Rows are points. Examples show where two turns around zero, p and q, send a point. Write where each new point lands after one turn and then the other. Backwards means that the second turn is done in reverse. Each puzzle has new turns, and all numbers are rounded.

Turn p:
[-0.9  8.8  7.4] => [4.4 9.3 5.3]
[ -3.9 -14.0 -13.9] => [-12.3 -12.9  -9.4]
[ 4.4 -2.4  0.1] => [ 3.1 -3.9 -0.3]
[-11.9  25.4   8.1] => [ 0.7 28.8  4.5]
[-6.5 -3.3  8.1] => [-4.8  0.7  9.8]
[ 18.9 -14.4  -9.7] => [  9.1 -21.9  -9.9]
Turn q:
[-17.3   1.4 -10.6] => [ -0.2   1.9 -20.3]
[ -5.6   3.3 -16.2] => [ 10.6  -1.6 -13.8]
[14.2 -9.1 14.7] => [-7.9 -6.4 20.0]
[ 8.7  4.4 12.2] => [-2.6  6.2 14.1]
Where do these land?
p, then q backwards: [ 22.7 -17.6 -12.3] => [  2.1 -19.0 -24.7]
p, then q: [-3.1 12.8  4.4] => [ 6.2 11.9  3.7]
q, then p: [ -8.8  -1.2 -12.2] => [ -1.5  -6.4 -13.6]
p, then q backwards: [-12.7   4.5   5.4] => [-1.2  5.1 13.5]
p, then q: [ 1.8  1.5 14.7] => [-5.6  5.6 12.6]

Turn p:
[ 3.7 -8.4 -9.2  3.3] => [  1.3   2.6 -10.5   7.8]
[ 0.4 -3.8 -9.9 -7.0] => [  1.7  -1.7 -12.1  -3.0]
[-6.7 -1.4 -9.1  3.5] => [-8.3  3.9 -7.5  0.5]
[ -6.4   7.4  31.4 -11.2] => [  0.9 -19.2  27.1 -10.1]
[  5.7  11.3  -6.3 -11.9] => [  9.0   3.5  -4.1 -15.2]
[  6.1  -5.0  -0.5 -11.0] => [ 9.3 -7.9 -5.5 -2.2]
[-2.8  0.1  3.7 34.2] => [-13.8  18.9  12.8  21.9]
Turn q:
[15.4  5.7 -1.2  1.2] => [13.1  6.3 -7.8 -1.1]
[-23.2 -27.6   2.3  16.0] => [-28.4   1.6  14.4  23.4]
[ -3.6   4.7 -14.3  -7.7] => [ -5.1  -8.8 -12.2  -6.8]
[-10.7   5.6   4.8   5.5] => [-8.3  4.6  7.8 -6.9]
[  7.3   6.6   9.3 -12.3] => [14.9 -6.2  5.0 -7.1]
[14.8  5.0 -0.9 -2.7] => [13.9  2.5 -7.2 -1.4]
Where do these land?
q, then p: [  5.9 -29.1   8.5  -2.9] => [-4.3 10.0 12.6 26.2]
q, then p: [  4.7  12.1 -12.3  -3.8] => [  4.6   0.3 -16.0  -7.6]
q, then p: [ 0.5 17.9  3.1  4.3] => [  8.2  -3.9  -0.2 -16.3]
p, then q: [ -1.4  10.6   9.2 -10.5] => [ 10.2 -11.5   8.1   2.7]
p, then q: [-16.2 -24.8 -16.2  -0.5] => [-29.2  -0.6 -14.5   8.8]
p, then q: [7.9 9.8 0.4 5.9] => [ 9.1  4.3  2.0 -9.4]
q, then p: [-1.5  3.6  7.2  7.4] => [ 1.1  0.1  8.6 -6.8]

Turn p:
[-18.0   6.9  -2.8  -5.6   8.1  12.3] => [-10.7  12.9  -5.0  13.1  12.1  -1.8]
[  2.7 -14.1   0.5  10.5 -11.4  14.1] => [ -5.7 -10.9 -18.7  -6.6  -5.5  -8.3]
[ 9.3  3.5  2.5  3.5  7.4 14.3] => [  7.5   9.6 -14.2   1.2  -5.1   0.9]
[  4.9  -2.2   1.5   3.8   7.0 -30.9] => [ 17.2 -11.3  22.2  -7.0   7.4   5.6]
[ -1.1   1.4 -22.6  -9.6  -5.5 -17.3] => [ -6.5   4.9  24.5 -12.4   1.8 -10.5]
[ -6.6  -1.8  -2.7 -18.3   2.1  -2.3] => [-12.6   7.7   7.8  -3.3   5.7   8.8]
[ 8.8  6.3 23.7 15.7 -7.7  9.9] => [ 10.8 -12.8 -16.7  15.0 -16.4   5.4]
Turn q:
[ 2.6 21.7 18.1  4.2 -1.2  3.1] => [  0.2   3.2 -14.1  20.5  -3.9 -13.8]
[ 12.4  -3.0 -11.1   2.0 -11.6 -22.0] => [ -9.5  11.1  -4.2 -11.4 -17.9  15.1]
[-21.2   6.8   2.0  -5.9 -14.4  -0.1] => [-12.1   3.4  17.8   7.6  -3.9 -13.9]
[  0.4  -7.7   7.8 -14.0  -2.3   4.9] => [  4.8   9.1   2.9  -7.9   8.4 -10.0]
[ -2.1  14.6   7.6  -7.5  16.3 -11.8] => [-9.0 10.3 -9.4 15.9 13.4  5.5]
[-14.2 -29.0  -7.4  13.8   5.0  12.8] => [  0.6 -28.8  12.5 -20.2   9.1  -0.5]
[  5.7  -7.4 -11.0   8.3  -1.5   9.9] => [ 11.2 -11.1   3.4  -6.9  -6.1   5.7]
[16.3  4.0 -6.0 -1.0  9.7  3.2] => [13.7  2.8 -8.7  2.4  1.1 12.0]
Where do these land?
p, then q: [-7.3 -3.5 -3.0 -4.3  2.1 -7.8] => [-1.7 -1.6 -3.4  1.7 11.2 -3.5]
q, then p: [ -9.9 -15.6  -2.4  -8.5 -15.2   0.0] => [-7.4 -3.2  9.9  7.4 -1.1 20.8]
q, then p backwards: [27.6 -3.7 -1.3 11.7  7.0  0.0] => [ 18.6 -11.0  15.9   7.0   7.7  11.7]
q, then p: [ 0.7  2.9 15.0  7.3  1.6 -1.7] => [  0.2  -1.5   8.9  -5.9   8.4 -10.2]
p, then q backwards: [ 0.4 -9.3  4.1 16.9 21.3  5.0] => [15.4 -3.8 10.6 -3.5 18.5 12.2]
p, then q: [  0.1   3.8   3.7  16.5  15.0 -12.7] => [  9.9  -0.4 -21.4  -7.1   1.9   8.9]
q, then p backwards: [ -9.4  16.4 -11.0 -10.9 -20.3   8.6] => [  3.6  28.8  -7.5  -3.1  -7.1 -11.1]
p, then q: [ -2.0   9.0  -5.0 -28.7 -11.6   8.5] => [ -9.9  -3.4  14.9  19.5  -4.1 -20.3]
